Each point is reached from the start by the listed moves, each made once or not at all, plus a little noise. Is the number of moves made odd or even? Then give how often each move was made.
In the rows, zero is written as 128.

Moves:
(1): [111  82 119 133 137 104]
(2): [123 140 150 143 104 118]
(3): [181 163 163 174 137  90]
Start: [129 139 124 105 158 142]
Points:
[177 186 181 164 142  94] => even (0, 1, 1)
[165 129 151 154 175  80] => even (1, 0, 1)

Moves:
(1): [175 104 135 121 128 123 172 125 110 113 142]
(2): [197 114 100  99 174 137 118 134 122 144 154]
(3): [ 94 156 128 147 103 103 153 130 158 109 142]
(4): [108 139  81 103 151 132 138 140 124 137 120]
(5): [110 147 132 159 129 137 128 137 135 124 133]
(6): [142 163 106 125 133 151 111 121  96 165 130]
(7): [152 110 150 141 109 120 155 132 155 123  94]
(8): [119 151 145 140 127 108 151 131 137 123 116]
(9): [139 136 137  93 137 141 129 133 135 117 119]
(10): [110 111 123 135 139 129 144 106 151 164 122]
(11): [118 155 101 123 153 145 101 112 123 124 125]
Start: [ 69 117 155 133 112 104 154 145 130 107 154]
Points:
[104 145 117 169 131 114 195 137 179 167 162] => even (0, 1, 1, 0, 1, 1, 1, 0, 0, 1, 0)
[  7 213 100 187 129 127 152 110 151 158 164] => odd (0, 0, 1, 0, 1, 1, 0, 0, 0, 1, 1)
[101 180  97  79 170  99 206 164 190  87 127] => odd (0, 1, 1, 1, 0, 0, 1, 1, 1, 0, 1)

Moves:
(1): [124 145 134 118 134 134 125 138 116 125 137 135 131 127 123 134 132 128
 140 125 141 139 132 126]
(2): [131 130 136 138 118 133 116 116 134 131 142 128 127 129 134 136 142 133
 135 119 128 135 146 137]
(3): [121 132 122 128 130 131 136 130 119 136 147 123 114 115 139 116 129 113
 123 120 131 130 134 135]
(4): [129 123 118 120 129 133 122 123 122 123 129 120 125 131 120 126 127 131
 139 133 126 118 127 138]
(5): [137 122 133 134 126 123 125 129 126 127 140 116 131 121 125 137 130 126
 134 126 130 129 119 127]
(6): [122 114 135 121 124 121 111 122 113 130 132 109 123 113 124 127 110 141
 131 130 127 120 119 144]
(7): [119 130 129 134 135 124 124 138 140 130 133 125 132 131 140 122 135 111
 135 118 126 139 134 121]
(8): [142 131 127 146  94 133 124 141 142 144 145 121 123 118 124 123 144 136
 122 123 129 112 137 124]
(9): [127 129 125 138 128 130 122 133 127 124 128 135 135 133 144 127 135 127
 120 125 119 128 128 120]
(10): [130 126 119 114 124 133 129 130 124 124 117 126 125 123 125 135 115 126
 132 134 124 128 130 133]
(11): [122 132 142 116 119 134 119 122 107 140 147 112 121 121 141 133 136 129
 133 104 141 129 136 126]
(12): [141 127 115 114 124 138 120 131 123 108 135 116 134 142 144 115 127 138
 129 112 136 134 127 149]
(13): [132 133 129 120 127 137 123 124 124 127 121 156 131 126 123 132 149 127
 120 139 159 124 128 130]
(14): [122 122 124 122 120 123 140 114 135 144 139 141 134 134 106 126 140 126
 125 151 126 120 139 138]
(15): [143 133 134 108 138 126 111 109 136 125 124 104 149 124 123 115 137 133
 118 117 138 127 114 129]
(16): [126 153 109 131 129 130 128 134 120 146 142 148 120 132 114 145 119 126
 146 134 130 113 130 126]
(17): [134 136 136 118 109 130 114 119 125 127 133 114 136 138 115 120 131 126
 111 135 120 116 117 136]
(18): [118 136 126 122 122 134 138 142 133 138 138 107 100 120 126 132 129 141
 120 132 120 133 129 133]
(19): [125 123 122 150 124 107 118 145 111 117 116 124 137 141 134 124 123 108
 111 132 126 122 141 116]
(20): [114 140 126 126 139 122 138 121 119 127 106 138 133 130 138 124 133 127
 136 133 128 136 121 125]
(21): [133 119 136 134 129 122 134 135 130 132 120 124 126 137 117 121 134 120
 128 134 110 119 130 143]
(22): [130 121 132 136 122 149 110 118 135 132 126 119 145 125 136 135 140 124
 111 135 139 128 124 131]
(23): [104 142 122 111 125 113 132 126 114 122 120 132 126 118 121 132 122 129
 136 105 131 124 130 127]
(24): [120 131 112 130 124 129 132 132 125 150 141 142 116 112 101 129 134 120
 133 129 138 134 129 122]
Start: [133 115 133 135 123 136 119 113 124 123 145 122 146 125 126 136 124 132
 143 134 150 124 124 133]
Points:
[176 117 125 130  46 165  72  93 132 126 205 116 170 146 107 125 198 149
 124 146 171  89 139 181] => odd (0, 1, 0, 1, 1, 0, 0, 1, 1, 0, 0, 1, 1, 1, 0, 0, 1, 0, 0, 0, 0, 0, 0, 0)
[142 136 127 108  80 158  42 102  80 155 202  75 160 117  78 148 172 111
 109 175 169  77 134 200] => odd (1, 1, 1, 1, 1, 1, 0, 0, 1, 1, 0, 0, 1, 1, 1, 1, 1, 1, 1, 0, 1, 1, 0, 0)
[ 85 145  87 126  60 108 125 141  96 169 185  87 113  94  76 117 153  86
 134 141 141 101 148 145] => odd (0, 0, 1, 1, 1, 0, 1, 1, 0, 1, 0, 0, 0, 1, 0, 0, 1, 1, 1, 1, 0, 0, 1, 1)
[138 162 128 100  84 190  53  73  72 141 209 136 186 150 125 161 203 135
 157 140 208 108 135 178] => odd (1, 1, 0, 1, 1, 0, 0, 0, 1, 0, 1, 1, 1, 1, 0, 1, 1, 0, 0, 1, 0, 1, 0, 0)
[140 145 123 126  74 176  79 114 107 164 211  99 160 137 121 155 187 121
 196 121 172 111 164 186] => even (1, 1, 0, 1, 1, 0, 1, 1, 0, 1, 1, 1, 0, 1, 0, 1, 0, 0, 0, 1, 1, 1, 0, 0)
[145 117 132 104  37 183 102 118 118 170 211  46 122 120 121 111 170 130
  96 130 145  94 148 202] => even (0, 0, 1, 0, 0, 0, 0, 1, 0, 1, 1, 1, 0, 1, 0, 0, 1, 1, 0, 0, 1, 1, 0, 0)
[124 133 131 166  69 173  91 139 121 178 229  64 118  97 171 122 208 111
 138  79 162 147 154 164] => odd (0, 1, 1, 0, 1, 0, 1, 1, 1, 0, 1, 1, 0, 0, 0, 0, 0, 1, 0, 1, 1, 1, 0, 1)
[107 119  79 113  94 154  79 109  39 162 171 136 145 120 111 130 156  93
 139 159 190  89 149 190] => odd (0, 0, 1, 1, 0, 1, 0, 0, 1, 1, 1, 1, 1, 1, 0, 1, 0, 0, 1, 1, 1, 1, 0, 1)
[100 126 163  97 127 124  64  74  91 131 148  52 182  85 150 136 145 127
 152  79 188 131  98 139] => even (0, 0, 0, 0, 1, 1, 1, 0, 0, 0, 1, 0, 0, 0, 1, 0, 0, 0, 0, 1, 0, 1, 1, 0)
[115 170 128 136 101 138  83 140  53 143 200 116 146 137 140 140 134  93
 129 113 162 105 147 123] => odd (1, 0, 1, 0, 0, 0, 0, 0, 1, 0, 1, 0, 0, 0, 0, 1, 1, 0, 1, 0, 0, 0, 0, 0)
[101 181  96  71  86 152  77 137  72 174 249  51  96  66 103 122 142 143
 184  52 199 111 139 170] => odd (1, 0, 1, 1, 0, 1, 1, 1, 0, 0, 1, 1, 0, 0, 1, 1, 0, 1, 0, 0, 0, 0, 1, 1)

Moves:
(1): [147 113 120 134 135 124 121 109 135 123 128 118 141 125 119 136 127 135
 120 153 124 117 116 129]
(2): [148 145 110 117 118 118 147 104 121 127 123 173 122 126 132 123 145 114
 133 144 124 109 141 126]
(3): [141 119 133 132 134 131 123 139 130 110 119 123 141 147 146 109 111 125
 152 125 127 141 133 125]
(4): [115 140 145 123 125 136 131 156 148 123 119 120 130 126 130 113 149 130
 146 120 145 116 146 147]
(5): [127 128 103 136 129 141 129 129 117 124 155 122 133 126 142 136 139 137
 142 136 117 127 124 125]
(6): [130 115  96 127 121 124 119 142 114 131 112 119 114 131 148 143 136 134
 138 112 152 123 120 116]
(7): [123 119 154 118 125 125 134 127 122 123 131 136 137 130 134 125 120 138
 121 127 127 114 133 123]
(8): [128 129 105 135 138 119 115 132 126 116 125 129 124 125 124 148 145 102
 115 133 135 128 146 139]
(9): [134 123 128 127 119 143 125 123 128 143 156 124 146 128 129  94 122 130
 123 134 136 124 123 137]
(10): [113 137 142 128 129 125 123 115 134 115 119 139 126 140 140 127 136 121
 138 123 120 133 130 121]
(11): [133 118 120 138 139 141 128 115 108 138 130 113 127 126 124 115 132 147
 119 130 135 137 129 130]
(12): [119 136 119 140 105 104 132 127 118 137 131  99 101 136 102 132 117 124
 146  99 144 128 135 125]
(13): [126 137 103 121 134 152 119 143 141 104 154 123 129 126 109 110 121 129
 120 127 129 116 141 133]
(14): [126 124  96 141 129 111 130 144 141 119 123 117 149 114 118 118 115 126
 127 125 120 126 117 113]
(15): [127 144 133 118 127 138 124 145 122 148 130 107 139 126 134 136 124 126
 128 143 141 135 142 123]
(16): [138 120 159 128 111 118 135 121 101 112 131 139 129 133 126 110 118 140
 127 155 143 150 104 104]
(17): [118 106 125 121 103 127 113 144 126 146 120 138 129 143 127 114 130 129
 116 130 113 133 167 120]
(18): [141 111 139 133 117 145 118 103 138 135 142 108 143 107 127 129 147 114
 142 108 121 129 136 117]
(19): [119 122 147 147 132 127 114 138 140 123 130 121 112 125 142 128 114 145
 118 122 126 128 142 124]
(20): [116 120 150 127 127 164 132 116 143 125 128 131 136 131 136 134 126 104
 131 133 133 122 141 129]
(21): [116 113 112 143 147 128 121 136 138 134 125 143 140 145 137 148 123 141
 142 124 126 121 142  99]
(22): [136 124 120 117 154 122 124 122 137 125 138 142 132 122 125 128 140 114
 123 140 114 106 118 113]
(23): [106 116 118 126 130 118 122  97 119 140 146 142 111 112 115 147 137 114
 150 127 112 150 140 136]
(24): [119 110 119 116 124 138 155 109 132 141 139 110 116 129 110 141 120 133
 130 126 144 147 139 145]
Start: [116 142 116 129 115 117 138 143  98 138 133 162 126 117 107 129 143 128
 104 108 136 148 146 130]
Points:
[ 80  69 140 168  65 144 106 225  86 160 125  99 166 167 148  54  89 177
 143  93 212 155 230  56] => even (0, 0, 1, 1, 0, 1, 1, 0, 1, 0, 1, 1, 0, 1, 1, 1, 1, 0, 1, 1, 1, 0, 0, 0)
[ 93 114  79 162  83 148 116 141 112  76 197 106 143  93  75 104 162  64
 194  86 153 174 202 117] => odd (0, 0, 1, 1, 1, 0, 0, 1, 0, 0, 0, 1, 1, 1, 0, 1, 0, 1, 0, 1, 0, 0, 1, 0)
[143  84  65 155 132 161 119  49 102  97 225 175 152  54  88 106 168 108
 120 172  98 130 160  74] => even (1, 1, 0, 0, 1, 0, 0, 0, 0, 0, 1, 0, 1, 1, 0, 1, 0, 1, 1, 1, 0, 1, 1, 0)
[ 91  77  34 133 135 177  70 188 135 101 162 147 206 136 161 142 164  75
 146 100 118 110 245  35] => even (0, 0, 1, 0, 1, 1, 1, 1, 0, 1, 0, 0, 1, 1, 1, 0, 1, 1, 0, 1, 1, 1, 0, 0)
[ 58  58 101 171  93  98 104 123 111 136 135 125 128 158  91 163  93  99
 151 133 154 215 249  71] => even (1, 0, 1, 0, 0, 0, 0, 1, 0, 1, 0, 1, 0, 1, 1, 1, 1, 0, 1, 1, 1, 0, 1, 1)
